Rows are points. The ring and each string are closed loops that go straight from each point to the next, and from the last back to the first. Before rounding, they use only three directions, however many columns there are. How many times does the string pass through the ring? Passing back the other way cancels.

Ring, 9 rows:
[[ 28.1  12.7  14.1   5.9]
 [ 20.4  30.9   5.4   8.7]
 [  2.0  36.0  -5.3   6.4]
 [-14.2  25.9 -14.7   0.4]
 [-22.2   9.4 -18.6  -5.7]
 [-20.3 -14.9 -10.9 -11.0]
 [ -9.1 -23.2   2.5 -10.1]
 [  8.2 -19.2  14.6  -5.2]
 [ 21.9  -6.2  17.8   0.5]]
String, 14 rows:
[[  6.4   5.7  37.5   4.6]
 [ 23.4  -9.6  39.3   2.7]
 [ 29.4 -16.9  18.9  -1.5]
 [ 22.9 -10.1 -10.4  -4.5]
 [ 13.2  -2.2   1.5  -1.8]
 [ 28.5  -9.3  -9.4  -3.5]
 [ 37.2  -7.1   3.5   0.0]
 [ 16.2   1.3  -5.2  -1.4]
 [  2.9   8.3   9.3   1.0]
 [ 20.2  15.7  35.0   8.7]
 [ 37.9  15.1  36.4  10.8]
 [ 40.9   2.8   6.0   3.5]
 [ 27.6  -1.3  -4.8  -0.7]
 [ 12.6   2.8   7.2   0.3]]
Times through: 2
String (20 x 4):
[[  1.5  14.4  -4.5   0.5]
 [ -6.4  30.6  10.0   6.1]
 [ -4.9  55.8  10.2  13.2]
 [ -1.6  54.5  10.8  13.3]
 [ -0.1  53.2  12.1  13.3]
 [ 12.6  45.8 -10.6   9.6]
 [ 13.4  25.2 -17.5   3.1]
 [  6.0  19.4  -6.8   2.1]
 [ -6.7  26.8  15.0   5.7]
 [-10.1  43.9  14.3   9.9]
 [ -9.0  25.8  13.1   4.9]
 [-16.1  47.3   7.1   9.1]
 [-10.8  44.9 -16.4   5.8]
 [  3.2  23.4 -35.1  -1.1]
 [  1.0  15.5 -18.1  -1.1]
 [ -8.5  19.6   4.0   1.9]
 [-17.6  35.3   2.4   5.0]
 [-17.9  44.3  -6.5   6.2]
 [ -4.7  39.4 -26.3   3.6]
 [  3.9  23.7 -22.0   0.9]]
Times through: 3

Ring (6 x 6):
[[ 20.0  -0.7   4.8 -14.1   6.0  17.0]
 [  5.9   6.0 -14.5 -13.9  -5.7   5.6]
 [-26.1  -3.9 -22.4  13.6 -15.6  -4.9]
 [-30.2 -12.8   0.5  28.1  -9.1  -2.5]
 [ -6.6 -11.4  29.8  17.3   5.4   8.0]
 [ 15.3  -9.6  29.5   1.1  12.7  19.1]]
String:
[[-11.7   0.7   5.3   6.1  -6.1  -1.8]
 [-22.4   8.1   2.1   6.9 -13.4 -12.9]
 [-37.8  -4.6 -14.9  23.5 -18.1 -11.6]
 [-43.4 -22.6 -28.3  38.4 -16.5  -1.2]
 [-45.3 -21.2 -29.0  38.4 -17.8  -3.2]
 [-47.5 -22.8 -27.2  41.5 -17.7  -3.4]
 [-32.0 -20.9 -13.2  32.6  -9.7   3.1]
 [-16.3 -15.9  -2.5  20.5  -3.4   7.8]
 [-12.2 -10.5   2.6  14.5  -2.8   5.9]
 [-22.8 -22.0   5.4  31.2  -1.9   7.9]
 [-26.4 -24.7  16.8  38.1   0.1   7.0]
 [-21.5 -10.6  31.2  27.0  -0.1  -1.0]
 [-20.9 -14.7  36.4  30.8   2.7   1.9]
 [-17.8 -22.7  22.4  32.0   3.7  10.1]
 [-23.7 -18.6  29.7  34.3   1.6   3.5]
 [-23.3  -5.1  25.2  22.6  -4.1  -5.5]
 [-17.2  -1.2  13.2  12.9  -5.8  -4.1]
 [-12.2  -8.3   3.6  13.1  -3.4   4.3]]
Times through: 0

Ring:
[[ 45.4   8.4  -5.6  38.0   1.6   8.6  16.5   3.2]
 [ 26.3  38.5  -6.1  26.8   1.6  10.5   5.9  18.3]
 [  4.6  43.1  -3.8  15.0  -4.5   9.5   0.9  23.9]
 [-19.4  24.4  -4.1  -2.2 -16.2   8.9   0.4  20.9]
 [-21.5   3.6  -4.4  -5.0 -21.2   8.0   4.6  13.1]
 [ -6.9 -22.4  -0.1   6.9 -21.7   4.1  13.7   0.4]
 [ 17.7 -28.1   3.1  25.6 -14.7   1.8  20.0  -6.1]
 [ 36.9 -16.5   0.2  36.2  -6.1   4.0  20.9  -4.9]]
String, 14 rows:
[[  2.3 -17.8 -22.6  -7.3 -18.3  17.4  12.4   0.6]
 [-16.7 -32.5 -17.8 -16.1 -27.4  13.9  12.4  -1.7]
 [-35.5 -26.4   3.8  -8.4 -31.7   1.8   9.3   3.9]
 [-30.4  -7.3  12.2   3.7 -25.8  -2.2   6.8  10.5]
 [-14.6   4.5   8.7  11.5 -18.4   0.4   6.9  12.3]
 [ -0.6   7.8  -5.3   8.1 -13.5   8.6   7.6  11.1]
 [ -2.8   9.7 -10.0   2.5 -14.0  11.5   6.4  12.2]
 [ -0.1   8.8   1.5  14.7 -12.9   4.7   8.1  11.4]
 [-24.5   9.3  15.7  11.6 -20.4  -3.4   4.5  15.9]
 [-36.4   0.7   1.9  -9.2 -26.5   4.3   2.9  14.6]
 [-35.7 -13.4  -6.8 -17.4 -29.4   8.6   5.4   9.0]
 [-23.2 -14.2  11.4   7.3 -24.9  -2.1   9.7   6.5]
 [ -9.7  -5.9  18.6  23.1 -18.7  -6.0  11.1   7.4]
 [  8.3  -0.7  -9.5   9.6 -12.5  10.6  10.9   6.2]]
Times through: 1
String:
[[ 49.1 -17.8  13.2  55.9  -2.1  -3.7  24.8  -7.6]
 [ 59.1  -2.8  -5.1  46.8   3.8   7.6  21.7  -3.5]
 [ 41.1  12.1   9.9  49.5   1.4  -0.2  16.2   5.4]
 [ 25.9  14.0   5.5  35.6  -3.3   2.5  12.4   8.8]
 [ 27.3  11.1 -13.8  18.9  -3.9  13.6  11.6   7.4]
 [ 51.1  10.7 -21.9  27.0   3.5  18.2  15.6   3.1]
 [ 65.0  -3.4 -17.2  39.6   5.3  14.6  21.9  -4.8]
 [ 46.0 -15.7  11.7  52.6  -2.7  -2.7  23.5  -6.3]
 [ 22.8 -10.5  22.0  47.1  -8.9  -8.3  18.8  -0.1]
 [ 20.4  -8.3  21.2  45.0  -9.2  -7.8  17.8   1.1]]
Times through: 1

Ring:
[[ 10.7  27.2 -22.6 -17.9  22.9  -1.1  16.9  -7.4  -4.9]
 [  0.9  13.1 -14.9  -1.9  -2.6 -17.2   2.6  -6.0  -5.0]
 [  3.0 -15.4  11.6  13.6 -18.4 -13.0  -7.7  11.3   7.2]
 [ 11.4 -18.1  21.1   4.7  -1.7   9.9   0.8  19.6  14.1]
 [ 23.6  -1.8  10.6 -11.5  26.0  23.7  16.3  17.6  13.8]
 [ 22.7  22.3 -13.5 -22.2  37.2  15.0  23.9   2.6   3.1]]
String, 28 rows:
[[  9.2  30.6 -20.7 -26.7  31.9  13.3  22.0  -7.8  -4.7]
 [ 28.4  37.9 -28.7 -30.3  50.7  12.2  31.9  -4.1  -1.4]
 [ 12.3  38.5 -30.9 -27.1  34.6   4.0  23.8 -12.3  -8.0]
 [  3.2  39.5 -33.6 -24.7  24.9  -2.9  18.9 -17.6 -12.3]
 [ 13.5  36.1 -34.1 -18.4  25.6 -11.6  18.8 -12.7  -8.9]
 [ 15.4  24.3 -25.0  -9.3  16.9 -15.3  13.3  -5.8  -4.2]
 [ -9.1  29.3 -29.9 -10.2  -1.0 -21.1   4.8 -19.7 -15.0]
 [-11.7  17.3 -14.8  -9.0  -4.3  -8.0   2.3 -12.3  -9.5]
 [ -3.6  10.4  -9.1  -4.7  -2.9  -7.9   2.4  -5.0  -4.1]
 [-10.1   7.1 -10.6   3.9 -17.6 -22.2  -5.5  -7.9  -7.0]
 [  0.0  -9.1  -0.1  18.7 -26.6 -32.2 -11.6   3.8   1.2]
 [ 12.4 -17.7   9.7  20.0 -18.4 -23.3  -8.1  15.0   9.8]
 [ 12.6 -10.8   8.2   9.3  -6.1  -9.4  -1.1  13.3   9.1]
 [  1.6   2.7  -0.2  -3.2  -0.5  -0.8   3.1   2.5   1.5]
 [ -8.0  -9.0   8.8   6.4 -18.8  -6.5  -7.2   4.1   2.0]
 [  3.3 -30.0  26.8  19.2 -24.5  -6.0 -11.9  20.5  13.8]
 [ 20.4 -39.2  36.2  21.9 -14.3   0.9  -7.5  33.7  23.9]
 [ 22.7 -23.0  23.5   9.8   1.2   5.9   1.7  26.4  19.2]
 [ 21.7 -14.0  16.1   3.5   7.5   7.6   5.7  21.3  15.6]
 [ 28.0 -26.3  30.6   5.6  10.1  19.3   6.1  32.4  24.0]
 [ 28.7 -16.2  21.3  -0.1  17.1  18.5  10.5  27.0  20.3]
 [ 17.6  -1.8   6.0  -4.7  13.6   9.0   9.9  13.0   9.8]
 [  1.6   7.6   0.1 -12.8  10.4  13.3   9.2   1.7   1.5]
 [ 17.2   6.9   4.7 -19.0  29.5  28.2  19.0  10.7   9.0]
 [ 56.1   0.5  11.5 -19.2  59.8  38.5  33.6  32.0  25.7]
 [ 51.0   6.1   4.0 -18.6  55.1  29.7  31.6  25.5  20.6]
 [ 26.6   7.3  -1.4 -11.7  28.5  12.4  18.2  12.2   9.8]
 [  3.7  18.8 -11.1 -18.0  17.7   9.8  13.8  -4.1  -2.5]]
Times through: 3
String, 25 rows:
[[ 22.1 -10.7  14.8  -1.0  12.9  12.7   8.8  20.3  15.2]
 [ 39.3 -20.8  28.8  -2.9  28.5  30.9  16.0  35.7  27.2]
 [ 35.6  -9.4  20.7 -12.4  36.3  36.1  21.1  28.6  22.3]
 [ 51.1  -6.0  17.7 -15.4  51.8  38.8  29.1  33.5  26.6]
 [ 44.7   0.1   8.2 -12.9  43.9  25.2  25.4  25.6  20.3]
 [ 12.0   8.5  -2.8 -11.1  16.4   8.8  12.2   4.9   4.0]
 [  2.8  17.8  -9.9 -17.7  16.9  10.5  13.3  -3.8  -2.4]
 [ 20.5  29.3 -18.7 -27.8  41.9  17.9  26.9  -1.7   0.1]
 [ 42.8  26.1 -18.6 -23.4  54.1  13.6  32.6   8.7   8.1]
 [ 38.8  27.4 -22.1 -20.7  47.9   5.8  29.4   5.2   5.2]
 [ 14.9  41.0 -35.7 -25.4  34.7  -2.9  23.9 -13.6  -9.1]
 [-10.8  33.4 -28.3 -19.8   8.6  -5.9  10.2 -20.5 -15.0]
 [ -4.6  18.4 -14.8 -11.4   3.9  -4.1   6.6  -9.3  -7.0]
 [-11.4  26.4 -26.4  -9.6  -3.5 -18.7   3.4 -18.7 -14.3]
 [  8.2  10.6 -16.4   4.4  -4.2 -27.2   1.4  -3.0  -3.0]
 [ 10.2   1.9  -4.3   3.4  -1.4 -13.6   2.3   4.7   2.9]
 [ -0.3   6.4  -4.2  -4.4  -0.6  -3.1   3.3  -0.8  -0.9]
 [-15.3   2.9  -4.4   3.3 -21.0 -15.7  -7.4  -6.9  -6.2]
 [ -6.0 -14.6   8.5  16.9 -29.2 -21.7 -13.2   5.8   2.7]
 [ -6.5   2.8  -0.7  -2.4  -7.8  -3.2  -0.6  -1.4  -1.6]
 [ 14.7  -8.7   8.7   4.4   1.0  -1.6   2.8  14.1  10.0]
 [ 24.4 -39.0  34.1  24.4 -13.9  -4.4  -7.4  34.6  24.5]
 [ 14.3 -38.0  36.4  20.0 -16.8   3.3  -8.6  30.9  21.8]
 [ -1.2 -15.3  19.0   3.2  -9.9   8.8  -3.0  12.6   8.7]
 [ -3.0   4.4   0.6  -7.4   0.7   5.6   4.0   0.5   0.2]]
Times through: 0
